Each row of a before or after table is a point. The points were changed in one or more steps. Then noise was added and the rows were shuffled. The steps act on columns, c1 being the first. Write out the steps. A step turns or swaps two columns, mirrors them in a line or flattens them onto one, adds a multiple of one to another, or multiplies or shifts one. Angles are multiples of 10 degrees, from the lower column toward the higher: turns from -170 to 170, lines from 10 to 170 but not 90. Use the fewest steps. Two steps may share a column if one is a turn and the other turns, adds or multiplies; they go together, in the order done. Otherwise the lowest column goes first.

Before, 11 rows:
[[ -95    3  -38]
 [  -8    7    1]
 [   4   -3  -11]
 [   8    5   10]
 [   9    2   13]
 [  11   41   19]
 [ -31   90   21]
 [  -6   15   14]
 [-109   33  -16]
 [   3   47   22]
 [   2   53  -18]]
After:
[[ -8 -15   8]
 [-13  38  17]
 [  1  -7 -10]
 [ 46  -7  90]
 [ 12  40 -23]
 [ -1  -8 -18]
 [ 10  -4   5]
 [ 15   9  -6]
 [  0  30 -23]
 [ 34  75   4]
 [ 74  26  79]]
Steps: turn c1 and c3 by -140 degrees; shift c2 by -10

Before (12 x 6):
[[-57 -16 -31  16 -44  -2]
 [ 12  18 -32   8 -11 -24]
 [ 84 -60 -48 -45  60  53]
 [ 36 -24 -44 -64  -8   0]
 [-16  -3 -13   2   0   3]
 [-24  11 -68 -20   9  40]
 [ 18 -29 -54 -11   3  29]
 [-15 -37  51 -12  -6  34]
 [ 68  22  76 -55  13  63]
 [ 26  -6  21  21 -36  -5]
 [-58  -3  31  68 -41 -50]
 [  4  16  39  32 -69  20]]
After (12 x 6):
[[-15 -34  50 -23  -7   7]
 [ 15  19 -33  16 -12  -7]
 [ 82 -58 -50 -44  61 -14]
 [ 28  -6  20   8 -36  19]
 [-17  -3 -15   2   1   2]
 [ 39 -22 -44 -26  -7 -55]
 [ 14 -31 -53 -21   6   6]
 [ 67  22  74 -56  14 -18]
 [-54 -17 -29   7 -42  14]
 [-59  -1  32  54 -41  31]
 [-21  11 -69 -33   7   0]
 [  5  15  40  -3 -68  39]]
Steps: turn c4 and c6 by 60 degrees; multiply c4 by 0.7

Before:
[[ -6  -6  12   0 -43  31  21  -6  18]
 [-19  16  -2 -33 -19   3 -32 -37   1]
 [ -3   9 -56 -46  40  -8   9  -5  33]
 [  3  31 -11 -36  14  15   2   3  17]
 [-12 -40  25  15 -13 -14  31   6  -9]
 [ 16  -8   5   9  11  25   9  -9 -11]
 [ -4   9   3  35 -16  -2   8  29   1]
 [-40 -21  -1 -32  20   3 -23 -10  15]
 [-34  33 -29 -46  52  15  25  -5  12]
 [ 37  -5  -1  38 -12  39  38  13  11]
 [  4  -9  13  30  11 -16  43 -21  16]
 [ 35   6  41  14  -7   3  25  33  23]
 [-35  24 -18 -31  18  33 -34 -29  42]]
After:
[[  51    2    9    8   13   24    8  -12  -14]
 [ 106    0   82   14  -13    0   25   52   24]
 [ -11   -4    7   36  -20    4    9   46    1]
 [ -58   -7   -6  -33  -24    4  -33  -61   -2]
 [  -5   37 -111  -47   21   -6   12   -9   32]
 [-102   62  -58  -45    9   15   28   -5    9]
 [ -17  -37   24   -2  -22   31   23   -8   17]
 [ 109  -13   -1   38   -2   38   36   17   10]
 [  10   33  -25  -38  -16   16    0    4   17]
 [  13    1   27   30   16  -13   45  -38   14]
 [ -39  -38   52   15   23  -15   29    9   -7]
 [-105   30  -36  -30   -6   34  -35  -47   42]
 [-121    1   -3  -31   28    4  -25  -16   13]]
Steps: multiply c1 by 3; turn c2 and c5 by -50 degrees; multiply c3 by 2; multiply c8 by 1.6

Before (11 x 14):
[[ 29  24  13 -40 -29 -39  11  17 -13  34 -20 -38  17 -18]
 [  9  69   5  14  28  67  -8   7  55 -21  39  20  -9   6]
 [-35  -1   7 -55  15 -28 -38  -6 -22   5 -30 -31  47 -37]
 [  6  16 -22  23  16 -32  12   1   0  11 -46  29  31  23]
 [ 17   3  42 -12   1  16   2  -1  53   1 -90  -9  28   1]
 [-29  46   9  -6  13   3   4  63  26 -64  48   3 -54  30]
 [-28 -31 -10 -32 -33  40  30   4 -56  25  79  62 -61  68]
 [ 29 -24  12 -19   8 -21  49  18  14  20 -36  40  -1 -53]
 [ 37 -18 -31 -10 -25 -16  17 -13   2 -47 -34   8  44  -4]
 [  4 -49   4 -14  18 -13  23 -25 -48  13  68  -3 -48  46]
 [-52 -65 -42  47 -37  46 -38  -3 -27  34  91   1 -46  51]]
After:
[[  16   45   76  -14    0   11   -5   -2  -26   -2  -90  -18   51   -1]
 [  42    0  -58   -5  -27  -10   14  -10  -43  -49  -32   14    0   -4]
 [ -37   15    9  -53   14  -32  -39   -9  -46    2  -31  -50  -25  -31]
 [   0   32  -49   25   17  -29   10    5  -36    2  -48   47    2   23]
 [   4  -86    9  -11   15  -11   19  -28   45   17   69   -3  -47   50]
 [ -57 -109  -82   50  -41   44  -38    2   50   37   93    0  -32   57]
 [  27   35   27  -39  -33  -45   15   17  -18   36  -20  -63  -12  -20]
 [ -28  -70  -15  -37  -35   42   27    3   59   25   79  102  -59   67]
 [   7   48    7    8   25   68   -8    9    4  -21   43   36   56    6]
 [ -32   24   19   -8   13    3    8   62   51  -62   47    3   23   25]
 [  28   -2   29  -22    4  -25   46   15    5   22  -36   66   11  -54]]
Steps: add -0.5 times c11 to c2; multiply c3 by 2; turn c9 and c13 by 90 degrees; multiply c12 by 1.6
